Each row of a before or after table is a point. The points were changed in one or more steps. Then noise was added and the rows were shuffled. The steps act on columns, c1 being the first. Name the steps. A step turns or swaps two columns, mirrors them in a line or flattens them onto one, adds a multiple of one to another, or multiplies or shifts one. Angles are multiples of 10 degrees, from the lower column toward the higher: turns from -170 to 170, lines from 10 to 170 but not 90. Use the fewest steps. Two steps may share a column if one is a turn and the other turns, adds or multiplies; they go together, in the order done. Otherwise the lowest column goes first.
In the rows, 128 means zero.

Before (14 x 2)
[[113 121]
 [129 114]
 [120 187]
 [113 175]
 [141 164]
 [109 108]
 [114 143]
 [200 138]
 [106 114]
 [139 115]
 [107 113]
 [117 123]
 [119 128]
 [110 147]]
After (14 x 2)
[[114 165]
 [120 181]
 [114 133]
 [140 122]
 [130 116]
 [113 110]
 [200 190]
 [117 115]
 [105  99]
 [108  98]
 [119 122]
 [109  96]
 [110 135]
 [141 173]]
Steps: add 0.7 times c1 to c2

Before (9 x 3)
[[132 129 134]
 [127 159 151]
 [139 185 153]
 [143 104  91]
 [119  94 126]
 [129  79 109]
 [162 165 168]
 [130  93  87]
 [162 161 167]]
After (9 x 3)
[[162 160 134]
 [186 143 128]
 [162 126 128]
 [104 145 123]
 [135 133 128]
 [ 82 128 127]
 [166 162 125]
 [ 95 113 127]
 [ 96 126 130]]
Steps: swap c1 and c2; multiply c3 by 0

Before (14 x 4)
[[108 157  95 146]
 [ 92 127 117 145]
 [ 95 135 135 148]
 [158 113 150 141]
 [113 122 135  96]
 [119 122 105 136]
 [121 111 153 106]
 [126 123 146 124]
 [125 117 100 152]
 [104 111  92 139]
 [136 129 101  98]
 [122 170  81 143]
 [ 95 131  82  91]
 [124 139  85  88]]
After (14 x 4)
[[137 129 134  88]
 [105  99  70 114]
 [125 144 119  71]
 [ 96 131  85  71]
 [108 177  70 119]
 [ 96 141  87 147]
 [124 110  88 129]
 [121 101 156 125]
 [ 90 125  74 137]
 [116 121  98 120]
 [123 196  76 110]
 [113 118 140 110]
 [127 116 144 137]
 [160 103 167 150]]
Steps: turn c3 and c4 by 40 degrees; add 1 times c1 to c3; multiply c2 by 1.6

Before (12 x 6)
[[101 110 168 136 100 101]
 [104 123 167 153  94 135]
 [129 146 180 162  97 118]
 [ 83 126 159 131 121 138]
 [164 145 122 111 123  99]
 [143 136  90  92 135  88]
 [111 132 168 143 139 139]
 [162 124  79 114 119 120]
 [170 121 131 101 124 116]
 [150 148  82 116 114 108]
 [168 142 102  74  98 122]
 [ 87 158 186 141 106 128]]
After (12 x 6)
[[160 182  79 114 115 121]
 [104 185 168 156  93 133]
 [172 180 131 100 122 118]
 [ 82 189 158 134 122 134]
 [145 193  88  89 137  91]
 [168 200 102  74  97 123]
 [165 203 124 111 122  99]
 [150 206  84 113 113 108]
 [129 209 181 165  97 120]
 [115 189 167 141 138 136]
 [100 174 169 136 101 101]
 [ 86 217 189 139 103 128]]
Steps: shift c2 by 60

Before (8 x 8)
[[ 78 138 100 141 115 123 150 161]
 [109 123 103 107 128 124 114  96]
 [151 125 111 115 152 119 152 118]
 [130 109 185  92 101  97  94 179]
 [102 118 102 178  82 135 140 148]
 [132 131  97 159 160 125 102 120]
 [133 120 153  85 105 141  95 185]
 [122 103 179 105 141 145 106 162]]
After (8 x 8)
[[109 129 105 107 131 124 114  95]
 [132 127 103 159 164 125 103 120]
 [103 129  95 178  87 135 140 148]
 [ 79 127  99 141 120 123 150 161]
 [131 128 179  92  92  97  93 178]
 [133 129 148  84 101 141  95 185]
 [123 129 180 106 131 145 106 162]
 [151 129 116 116 155 119 152 117]]
Steps: multiply c2 by 0; turn c3 and c5 by -10 degrees

Before (12 x 11)
[[147 135 150 133 117 164 152 126 104 116 107]
 [ 97 145 110 140 134 169 152 113 107 118 141]
 [135  88  82  75 124  94 114  71 151 140  91]
 [143  91  82 112 136 137 100 129 115  92 123]
 [153  95 178 138  98 149 106  98 177 155 146]
 [107 142 113 150 104 107 147 128 136 123 121]
 [ 93 176 163 140  72 123 106 102  98 122  73]
 [128 111  83  84 112 168 130 142 119 118 124]
 [137 116 119 126 115 104 107 108 106 164 111]
 [133 146 195  86  72 153 129 107 124  85 180]
 [103 120 154 125 134 131 128 131 116 139 101]
 [145 170 139  85 144 187 138 133 135 109 149]]
After (12 x 11)
[[113 146 111 130 133 157 176 114 160 120 140]
 [121 139 196 130  71 152 140 107 124  82 180]
 [121 124 156 128 134 133 133 134 153 137 100]
 [171  96 183 118 102 161 101  99  96 153 145]
 [111  90  85 120 138 152  91 129 115  90 120]
 [116 105  83 126 114 165 148 140 133 122 120]
 [134 158 137 136 144 177 161 132 111 108 150]
 [100 135 151 129 117 152 178 131 113 115 108]
 [151  81  85 116 123 106  97  73 116 137  92]
 [104 119 117 124 116 116  89 108 123 165 111]
 [108 176 163 134  73 134  95 104 165 125  72]
 [138 143 112 135 105  97 149 123 148 125 120]]
Steps: turn c1 and c9 by -100 degrees; flatten c2 and c4 onto the line at 10 degrees; multiply c7 by 1.6; turn c6 and c7 by 20 degrees

Before (12 x 12)
[[137 153 155  69 135 160  95  93 135 131 151 179]
 [159 113 107 128 105 163 116 126  90 164 135 133]
 [149 183 136  72  96 122  78 117 157 112 154 155]
 [118 126 137 181 152 113 130 117 112 118 149 161]
 [190 110  86 143 166 146 116 131 118 138 105 110]
 [126 194 125  58 116 136 117  99 145 160 149 176]
 [111 151 160 167 141 142 149 117 121  91 151  99]
 [183  85 108 119 133 162 152 138 139 153 153 122]
 [124 137 129 137 142 125 148 117  74  94 176 141]
 [191 106 111 115 111 137 137  90 115 150 121 130]
 [131 138 163 138 146 123 148 149 107 102 124 145]
 [ 77 124 118 149 131 126 140 112 107  85 127 146]]
After (12 x 12)
[[192 109 110 113 122 137 141 165 114 150 121 143]
 [137 148 155 151 131 160  91 193 135 130 150 160]
 [126 191 124 163 123 137 104 195 144 161 149 178]
 [149 174 136 164 114 121  70 172 157 112 154 150]
 [131 141 163 134 136 122 146 105 108 102 124 120]
 [159 111 107 127 118 163 119 129  90 164 135 147]
 [111 155 161  91 133 143 146 111 122  92 151  77]
 [190 108  86 118 143 146 119 116 117 138 104 139]
 [ 77 127 118 101 129 126 140 125 107  85 127 152]
 [183  89 109 142 131 162 160 127 139 153 154 135]
 [118 127 137  80 137 113 131 102 112 119 149 155]
 [124 141 129 114 133 125 146 132  74  94 176 141]]
Steps: turn c2 and c7 by -10 degrees; add -0.7 times c3 to c12; turn c4 and c8 by -140 degrees; multiply c5 by 0.4

Before (11 x 14)
[[105 147 131 118 100 139 100 123 146 165 168 140 123 112]
 [ 95  97 151 154 153 107 135 112 155 162 193 133  95 128]
 [ 99 136 125 140 137 125 164 150 154 155 190 105 128 116]
 [ 97 158 134 118 109 121 139  73 138 141 136 111 148 117]
 [106 177 135 124 136 121 122 140 119 141 120 131 108  90]
 [ 98  90  83  70 141 181 133 134  96 102 120 125  79 182]
 [168 116  76  82 136 131 102 111 118 119 123 181 129 135]
 [120 130 135 152 104 126 163 136 162 168 146 165  86  94]
 [187 129  83 120 117 154  86 126 105 114  83 167 118 174]
 [ 57 121 109 113 129 116 129 124 133 173 128 103 145 123]
 [117 151  79 129 101 123 116 115 104 141 129 116 100 103]]
After (11 x 14)
[[117 151  80 128 101 122 117 114 113 141 128 116 100 103]
 [107 176 135 124 136 120 121 140 121 139 118 131 109  90]
 [ 98 137 125 139 137 126 165 150 147 155 190 105 129 117]
 [121 130 136 151 105 125 164 135 152 169 146 166  86  95]
 [ 97  90  82  70 141 182 134 135 106 101 120 125  79 183]
 [187 130  83 121 117 153  87 125 111 115  83 167 118 175]
 [ 97 157 135 119 108 122 139  73 135 141 135 112 147 117]
 [ 56 120 109 112 128 116 129 124 132 172 129 105 145 123]
 [167 115  76  83 136 134 102 111 122 119 123 180 130 136]
 [ 96  98 151 154 154 107 134 111 146 163 194 133  95 129]
 [105 149 132 119  99 139 100 123 140 166 168 140 123 111]]
Steps: multiply c9 by 0.7

Before (11 x 18)
[[133 145 175 187 117 171 145 132 146 165 133 112 178 114 143 171 131 144]
 [137 172 164 110 144 172 129 159 120 106 165  97 139 156 105 131 143 122]
 [137 126 159 161 121 152 132 123 180 161 134 124 172 148 136 123 120 120]
 [190 156  91 138 122 127 159 114 127 126 101 113 124 119 131  96 133 139]
 [179 156 121 158 138 114 146 152 116 147 114 107  86 124 128  83 126 149]
 [164 137 160 161 149 166 118 121 142 136 162 105 139 131 135 159 143  91]
 [182 140 117 136 112 100 128 147  84 129  97 121 128 125 146  68 147 145]
 [152 142  99 143 124 109 116 155 129 106  95 120 111  94 123  84 139 152]
 [157 168 144 100 143 112 133 146 129 113  95 178 115 107 111  87 147 132]
 [185 130 100 146 129 103 152 157 141 157 122 108 139 123 163 130 128 141]
 [178 179 147 125 174 112  69 129 124 105 100 165 136 101  50 110 111 183]]
After (11 x 18)
[[164 138 160 162 106 162 142 121 134 147 163 104 139 133 127 159 173  94]
 [136 125 158 162  94 166 127 122  91 118 135 124 176 149 118 122 113 122]
 [176 176 144 126 102 101 157 132 165 134 100 166 136 101 220 109 178 183]
 [157 168 145  97 121 108 118 146 137 130  96 177 115 107 141  87 171 131]
 [133 145 174 187 121 186 115 130 107 126 134 111 177 111 110 172 117 145]
 [179 157 119 158 130 132 111 151 147 104 114 109  87 125 119  83 144 148]
 [153 144  97 143 129  97 139 157 121 132  96 119 109  95 134  84 133 153]
 [185 131 100 146 116 127 114 156 118  91 122 109 141 122  88 131 128 138]
 [138 173 164 110 125 148 118 157 142 172 164  96 140 156 148 132 167 123]
 [183 141 117 136 170 107 134 149 141 110  96 124 125 123 111  67 121 146]
 [192 157  91 139 136 126 101 113 124 130 101 110 122 119 113  95 124 139]]
Steps: add 1.5 times c5 to c17; turn c5 and c9 by 130 degrees; mirror c6 and c10 in the line at 20 degrees; turn c7 and c15 by -160 degrees

Before (8 x 24)
[[135 126 105 115  68 135 122  95 125 113 186 155 150 165 162 148 133  84
  157 148 126 111 108 133]
 [132 137  92 128  85 132 126  99 128 106 161 110 166 153 139 140 140 102
  129 140  74 125  96 155]
 [114 117 164 164 152 137 132 139 151 138  89  87  98  98 138 121 132 163
  149 121 153 150 120 126]
 [131 130 121  81  97 137 123 124 129 111 174 122 145 186 144 135 140  71
  138 138 103  99 130 162]
 [102 119 145 137 124 130 172 150 101 131 112 121 117 102 107 159 140 145
  128 116 140 131 110  93]
 [166  72 109 197 152  95 143 189 127 182 183  85  95 128 140 168  43 157
  160 163  94 102 154 116]
 [140 114 166 153 140 163 176 126 140 115 112 130  98 123 150 147 137 151
  117 124 116 152 122  85]
 [139 126 173 151 121 137 164 146 119 131  89 135 122 117 122 113 148 182
  130 155 127 148 122  88]]
After (8 x 24)
[[135 140  95 129 117 114 129  99 128  81 161 129 166 154 139 137 137 103
  108 143  76 105 102 162]
 [142 116 164 154 139 152 172 120 143 130 116 117  96 122 152 147 139 148
  129 126 117 152 100  85]
 [139 131 171 151 135 132 164 145 123 158  87 134 127 117 121 115 146 183
  137 160 124 143 122  92]
 [166  65 111 201 127 115 142 196 129 142 181 163  92 125 142 169  39 157
   87 160  93 112 165 113]
 [113 114 162 162 134 132 137 140 151 162  86 150 102  91 134 120 133 166
   86 119 155 157 115 131]
 [103 119 146 139 127 112 169 152 103 137 111 129 115 105 105 157 141 140
  119 115 140 135 110  90]
 [138 127 106 110 116 120 128  96 126  70 191 152 154 162 163 144 134  86
  158 151 128  96 107 133]
 [133 137 121  89 114 136 125 121 129  76 180 135 142 185 145 140 143  73
  123 133 106  89 124 164]]
Steps: flatten c5 and c22 onto the line at 70 degrees; turn c6 and c23 by -40 degrees; add -0.7 times c11 to c10; swap c12 and c19

Before (14 x 32)
[[105  90 160 156 159 135 105 155  91 109 120 133 123 153 108 162  45 116
  146 148 143 133 116 142 123 175 126 161 113 109 161 149]
 [155 125 172 118 131 129 116 170 147 122 122 172 126 127 132 144  77 121
  117 103 130 152 148  99 100 100  87 104 122 151 147 120]
 [136  81 188 108 151 118 145 145  97 104 140  98  72 152 112 102 114 119
  121 130 147 152 176 125 144 127 133 120 140 141 138 123]
 [127 148 128 100 100  90 121 143  91  90 160  86 139 130  92 135  82  66
  116 142 137 156 136 117 139  74 136 128 116 113 109 133]
 [138 136 167 126  58 155 111 122  98 128 118 112 121 152 193 160 138 132
  159 118 142 149 123 156 109 155 126 114  89 101 133 101]
 [139 139 131 130  96  82 132 132 123 115 111 113 104 106  91 164  88 112
  139 132  82  89 162  91 169 152 141  93 115 160  95 135]
 [134 119 128 109  97 121 138 138 124 152  81 154 143 131 125 120 160 111
  140 105  82 137  93 170 139 114 150 108 107 143 109 115]
 [ 92 145 141 116 161 128 130 169  74 130 116 126 131 155 130 169  96  88
  167 129 149  90 132 125 144 113 179 160 104 106 126 151]
 [147 120 117 180 101  87 152 106 163 131 108 119 121 142 122 119  80  80
  127 130 166 153 144 145 143 136 117 162  67 126 123 125]
 [127 155 155 138 142  86 124 143  95 106 160  79  81 137 102 145 104  97
  124 155 115 128 125 170 134 114 140 138 117 102 153 147]
 [129 106 132 156 132 100 162 125 106 114 149 132 124 165  97 142 159  92
  163 120 127 148 185 111  86 151 129 139 116 133  92  93]
 [133 108 121 154 106 112 167 196 121 142 143 135 128 126 125 130 137 120
  128 101 138 164 150 139 120 179 140 187 116 120  95 149]
 [111 138  79 133 117  93 128 153 127  77 156 121 101 150 143  91 121  85
  114 118  96 142 175 127 102 100  92 129 104 148 118 127]
 [161 129 140 157 120  95 153 146 157 137  67 153  74 156 103 147  77 106
   93 168 128 135 130 141 104 112 121 113  96 126 132 117]]
After (14 x 32)
[[100 138 170 126 165 153 113 120  99 127 120 113 123 151 196 161 140 132
  154 119 142 148 133 196 195 153 127 114  90 102 136 127]
 [135 149 128  99 157  90 119 142  88  88 162  84 139 126  91 136  88  66
  123 142 135 168 136 101 134  73 138 129 117 114 106 128]
 [147 154 155 140 121  83 122 141  96 105 159  80  83 140 101 148 105  96
  124 156 114 132 124 234 112 117 141 141 120 106 155 122]
 [131 139 133 129 174  82 132 132 126 115 111 111 103 108  91 160  81 112
  153 132  83 100 174  36 123 152 143  94 117 160  94 115]
 [145 108 119 156 142 114 170 193 123 145 146 135 127 126 128 129 141 119
  124 104 137 164 155 154 147 182 137 187 116 119  95 112]
 [131 139  82 135 124  91 127 152 125  76 155 120 104 151 146  91 126  85
  102 117  94 145 159 126 149 101  90 128 105 148 124 143]
 [112 129 170 118 112 128 116 172 149 119 124 172 124 131 131 145  83 122
  109  98 131 161 175  54 145  98  87 104 124 149 151 103]
 [160 147 139 114 103 128 132 170  74 131 115 127 129 155 127 168  92  88
  173 130 149  93  97 119 109 115 181 161 103 108 125 157]
 [122  82 188 108 122 119 142 148  98 103 139  94  72 155 115 102 118 120
  127 131 147 156 185 123 102 129 133 120 140 138 137 121]
 [122 120 120 179 157  89 151 106 160 129 107 116 122 143 121 117  88  81
  132 133 161 159 163 171 135 136 119 162  65 124 122 109]
 [102 125 140 161 129  95 154 145 156 139  67 153  75 155 102 148  81 106
   88 172 130 145 163 160 142 111 119 109  96 128 133 103]
 [ 97 104 132 155  95 100 164 124 102 111 147 131 124 163  96 142 161  89
  147 120 127 142 185  88 167 155 128 138 116 134  93 137]
 [156  91 160 156  94 132 107 156  94 105 121 135 124 151 107 163  44 113
  142 147 144 151  96 163 117 175 129 160 111 110 160 143]
 [109 118 127 109 152 123 138 136 125 150  82 154 141 131 126 119 158 111
  142 105  79 129  96 233 147 115 149 111 107 144 107 127]]
Steps: add 1 times c1 to c23; turn c1 and c32 by -110 degrees; turn c19 and c25 by -20 degrees; turn c5 and c25 by -140 degrees; turn c17 and c22 by -10 degrees; multiply c24 by 2.5

Before (11 x 48)
[[158  77 169 165 163 100 116  98 146 104 129 106 137 173 154 120 160 149
  154 130 137 105 143 112 114 118 105 101 111 184 104 160 160 153  90 160
  112  75 137 109 163 124 116 116 150 132 125 112]
 [138 120 142 138 140 107 161 109 128 108 123 114 152 171 150  97 104  82
  144 127 128 158 136 155 136  98 124 169 110 131 166 156 156 112 146 138
  158 137 109 138 108 150 113  74 137 136 135 122]
 [138 133 138 149 116 117 125 113  77 151  93 160 107 142 118 123 114 145
  113 102 150 159 135 144 156 171 172 111 165 119  95 134 165 138 127 151
  191 152 174 147 146 140  93 120 161 141 103 165]
 [153 133 132 103 161 156 149 109 132  99 143 173  77 101 165 125  98 150
   74  76 171 150  88 163 154 132 109 143 137 110 139 144  96 165 159 161
  109  73 169 117  97 136 141 146 110 134 129 140]
 [ 97 121 101  81 130 158  97  98 108 119  96 146 120 119 146 111 163  83
  107 130 175 132 150 181  87 127 159 111 137 114 115 129 140 102 157 169
  109 128 112 165  88 110 141 125 151  75 165 132]
 [117  85 169 124 125  78 128 134 159 125 155 134 155 169 108 178 109 145
   92  78 140 151 132 126 111 138  98 135 106 111 161 127 164 138 134 129
  150 140 170 159  83 142 140  81 142  93 167 127]
 [119 128 159  98 115 126 117 154 139  76 165 105 139 172 128 145 169 137
  107 131 138 135  89 124 160 120 130 150 184 133 130  79 142 136 146 112
  142 122 105 179 100 164  83 121 143 132 150  81]
 [114  82 162 116 146  91  94 158 113  90 169 155 120 159 176  98 101 121
  128 126 147 101 160 160 160 134  99 148 110 108 134 122  93 122 132 155
  146 141  96 112  91  90 149  71 121  64 171 167]
 [ 79 117 147 122 114 113 135 154 150 107 119 138 132 153 171 149 115 127
  114 130 169 152 138 133 106  98 137 102 166 184 164  76 121 154 111 109
  133 154 114 133  89 112 108 139 135  80 134 138]
 [116 146 151 152 134  85 107 167 131 150 109 138 113 107 124  98 132 138
  145 100 162  96 103 115 102 177  92 109 138 152 105 140  94 109 126 125
  117 135 148 170 127 117 149 126 122 136 173 139]
 [118 119 139 131 134  90 116 118  83  80 145 109  97 101 157 146 138 147
  120 131 129 161  96 131 157  94 133 176 154 160 101 114 141 143 138 154
  150 159  93 145 162 159 162  82 176  82  98  86]]
After (11 x 48)
[[ 80 117 149  96 115 112 135 153 153 107 118 127 132 152 172 149 116 127
  115 131 169 152  99 133 106 113 136 103 167 185 163  75 121 110 113 110
  133 155 115 131  90 102 108 140 136  79  84 138]
 [153 133 132 129  74 158 149 109 130  98 144  85  77 101 166 124  99 150
  162  79 170 149 125 164 154 169 110 142 139 111 139 143  95 117 160 161
  111  73 170 118  97  89 142 145 111 135  80 140]
 [119 120 140 159 120  90 116 118  83  81 147 110  98 101 156 145 139 147
  136 130 128 162  90 131 158 154 133 175 153 159 101 113 142 105 136 154
  150 158  92 144 163 155 163  83 178  82  48  85]
 [158  77 169 120 154  99 117  98 145 105 128 136 137 171 156 119 160 148
  163 131 138 104 122 113 115 113 106 101 111 183 104 159 159  96  91 160
  113  74 138 110 165 132 115 116 149 131  75 111]
 [137 134 139 134 113 118 126 114  77 151  92  97 106 144 118 123 113 146
  118 102 151 158 172 146 157 129 172 111 162 120  94 133 166 135 124 152
  191 150 174 147 145 111  93 120 161 140  53 166]
 [117 147 152 173 143  86 107 168 132 149 109 137 114 106 123  97 132 140
  134  99 162  98 172 115 103 162  91 108 138 151 105 141  93 149 125 124
  117 136 148 169 128 120 149 126 122 135 124 140]
 [114  83 161  88 128  92  95 160 113  90 170 144 120 159 178  98 101 121
  147 127 147 101 140 160 159 100  98 149 111 106 135 122  94 148 133 155
  146 141  94 112  93  89 148  70 120  64 122 167]
 [137 122 143  97 145 108 158 107 129 109 123 124 151 172 150  97 104  81
  139 127 129 157 100 156 136 114 124 170 111 132 167 155 156 136 145 139
  157 137 109 139 108 158 114  75 136 137  86 120]
 [117  85 170  83  92  78 130 134 158 125 156 112 154 170 108 178 110 146
  126  79 140 150 140 126 109 127  98 135 105 111 159 127 164 124 134 128
  150 140 171 159  82 129 140  82 142  94 118 126]
 [120 129 159  52 107 127 118 153 139  77 166 111 139 170 128 145 168 138
  115 131 138 134 112 124 160 165 132 151 184 134 130  78 142 109 147 114
  142 122 104 180 100 162  84 121 142 131 100  81]
 [ 99 121 100  90 108 159  96  99 109 119  97 140 120 120 147 111 161  81
  131 129 177 131 131 180  87 104 159 111 138 113 113 129 140 159 158 170
  109 128 112 165  89 114 141 124 151  75 115 129]]
Steps: add -1 times c14 to c4; swap c5 and c19; turn c12 and c34 by 150 degrees; turn c12 and c42 by 50 degrees; turn c23 and c26 by -80 degrees; shift c47 by -50
